Each wall is flat, endless, passes through zero and stands at right angles to its row. A trip goes straight from one point to another. Which walls does it cross, in order?
In the rows, 128 means zero.

Walls:
(1): [151 180 116]
(2): [147  91  95]
(3): [ 96 164 114]
(4): [153 142 113]
Trips:
[100 171 135] to [115 184 126] => 4
[160 104 197] to [160 104 104] => 2, 4
[140 126 166] to [120 209 168] => 1, 3, 4
[114 124 139] to [122  95 107] => 3, 2
[143 125  95] to [196 117 140] => none
[101 151 140] to [112  78 103] => 1, 2, 3
[185 180 107] to [185 118 100] => 2, 3
[100 108  92] to [118  76 105] => 3
[126 164 141] to [141  82 147] => 4, 3, 1, 2
[159 155 152] to [184 128  78] => 2

Walls:
(1): [129 138 156 122  97 137]
(2): [160 132 166  93  84 122]
(3): [145 102  81 121 116 135]
(4): [136  60 109  96  92 133]
Trips:
[ 67 152  91 123 160 185] to [163 103 149 111 117  97] => 4, 2, 1
[165 108 131 120 101 147] to [194 146 101 143 148 111] => 1, 4, 2
[108 119 120 189 131 186] to [161 101 111 103 152 131] => 4, 2
[161 115 152 111 230 129] to [116 172 142 207 105 111] => 1
[124  77 117 155 192  66] to [123 177  85 104  99 151] => 4, 1, 2
[112 116 145 115 123 141] to [180 128 160 188  95 112] => 4
[188 149 137 167 125  77] to [139 116 154 175 103  94] => 1

Walls:
(1): [115 115 120 107 138 113 119 152 146  77 133]
(2): [ 92  87 121 187 166 129 132  65 155 100  62]
(3): [129 127 189 119 102 141 138 108 120  80  87]
(4): [161 183 105 110 204 106 122 122 139 133 129]
Trips:
[123 161 110 178 114 214 139 133 116  96 144] to [174  84 129 142 149  62 117 125 147 119 112] => 1, 4, 3
[158 112 109 140 171 121 160 141 125 160 108] to [163  88 162 127 139  77 112 182 100 116 211] => 2, 1, 4
[ 89 112 131 132 132 101 114 132 139 145 166] to [ 98 114 136 157 122 117 102 126  66 176 117] => 1, 2
[114 141 125 119 174 141 138 186  85  78  89] to [149 164 153 116 185  98 140 204  91 171 155] => 2, 3, 1
[162 109 130 115  77 161  78 143 123 143 118] to [116 167 178 142 116 116 192 132  77  96  91] => 2

Walls:
(1): [ 98 176 126  85 138 120 117 161 196 114 154 144 116 160]
(2): [135 113 126 178  99 166 151 165  64 139  85 140 138  42]
(3): [128 134 154 144 185 188 102 133 108 124 102 176 133 180]
(4): [ 72 140 150 150 112 117 113 155 128 116 126 190 107 119]
Trips:
[118 174 110 146 166 128 110 114 154  77 179  57  90  98] to [124 130 144 148 134 154  97 108  44 153 146 136 109 174] => 3, 1, 4, 2
[172 179 137 142 113 120 144  95 125 138 150  71 123 146] to [120 144 138 149 103  99  81  88 149 201  95 122 102 123] => 4
[172 144  96 151 146 140  98  77  84  83  78 172  88  83] to [118  48 185 167 177 110 113 118 128  64 116 151 154 143] => 2
[151  85 124 140 136 171 141  78 118  96 196 134  78 105] to [151 126 137 158 156 172 104  95 142 117 115 141 143 160] => 3, 2
[144 176 133 123 112 123 137 135 174 131  88 132 154 170] to [176 136  99 162 107 114 126 149  89  87 146  75  94 160] => 3, 1, 2
[111  67  81  96 135  77 104 131 113 121 157 162 136 188] to [138  92 131 121  99  76 170 146  83 153 108 124 123 132] => 3, 1, 4, 2
[133  77 155 165 164  90 143 102 129 136  84 150 189 144] to [103 123 165  88 126  96 136 182 108 108 124 179 149  72] => 4, 3, 1
[137 125 101 141 150 194 136 146 103 112 126 141 137  87] to [ 80 142 113 133 124  76  75  96 165  51 148 169  87 152] => 4, 1, 2, 3

Walls:
(1): [ 81 156  97 126 108 117 106 180 110 141 146 109 121 105 136  73 101  87
  69 108 220 160  93 171]
(2): [162 166 139 141 157 139 127 151 102  88 117 102 114 118 109  84 154  92
  88 163 156 154  84 171]
(3): [146  88 127 128  82 129 133 117 121 127 109 187 188 152 133 117 106  61
 120 111 164 129 168  91]
Trips:
[123 140 118 129 154 123 135 152  82 122 135 204 149 136 161  70 133 146
  89 122 144 141 179 156] to [ 94 106 193 128 127 145 107 110 134 105 134  64  95 120 111 117 171 193
 137 144 144 132 142 170] => 3, 1
[124 201 121 136 162 149 126  68 130  95  89 203 141 146 149 122  83 136
  92 231 209 124 116 144] to [161 112 168 136 117 105 127 186 142  85 135 145 121 109 105  83 103  73
 122 160 175  91  95 123] => none
[105 133 183 121 120  76 101 127 130 136  85 124 141 129 164 133  99 149
 141 172 139 142 132 119] to [162 132 121 228 125 157 166 132 126 212 107 135 123 163  62  77  87 132
 137 144 141 103  51 111] => 1, 2
[110 155 179 104 126 131 110  85 125 104 191 119 149 132 118 112  26 145
 101 175 147 176  85 118] to [ 99 136 126 167 161 126  90 144 109 176 165 127  74 138 111 130  97 108
 137 155 111 136 165  98] => 2
[134 123 139 113  92  87  96 102 114 130 125  56  73 147 110 129 147 100
 139  89 111 104 188 149] to [ 37 129 116 111 124  89 152 115 115 176 121 148 137  83 158 136 116  92
 127  84 101 157 112 160] => 1, 3
[151 103 132 137 113 154 113 126 120  99 181 160 172  95  84 101  62 144
 123 196  97 121  99 139] to [143 121 175 119 160 152 151  75 106 137  81 177 160 121 178 113 168 117
  51 159 118 158 107 172] => none
[101  92 164 171  91 101 104 127 135 182 144 135 141 133 182  97 174 175
 130 128 126 171 123 139] to [124 189 189 130 127 117  96 106 180 133  46 192  98 146 129 106 161 117
 163  53 196 154 141 112] => 3
[140 151 180 106 170 165 136 148 179 127 141  78 127  70 121  79 115 162
 132 155 157 171 189  95] to [117 203 152  86 153 109 147 120 139 165 113 108 112 162  94 170 133 191
 122 106  80 131 121  66] => 1, 2
[163 102 142 152 167 150 167 105 100 157  72  84  59 111 158 109 172 160
 147 188 153 153  93 161] to [ 87 132 181 143 146 129 109 114  78 153 100 129 177 147 168  96 147 132
 126 177 126 154  97 126] => 1, 3
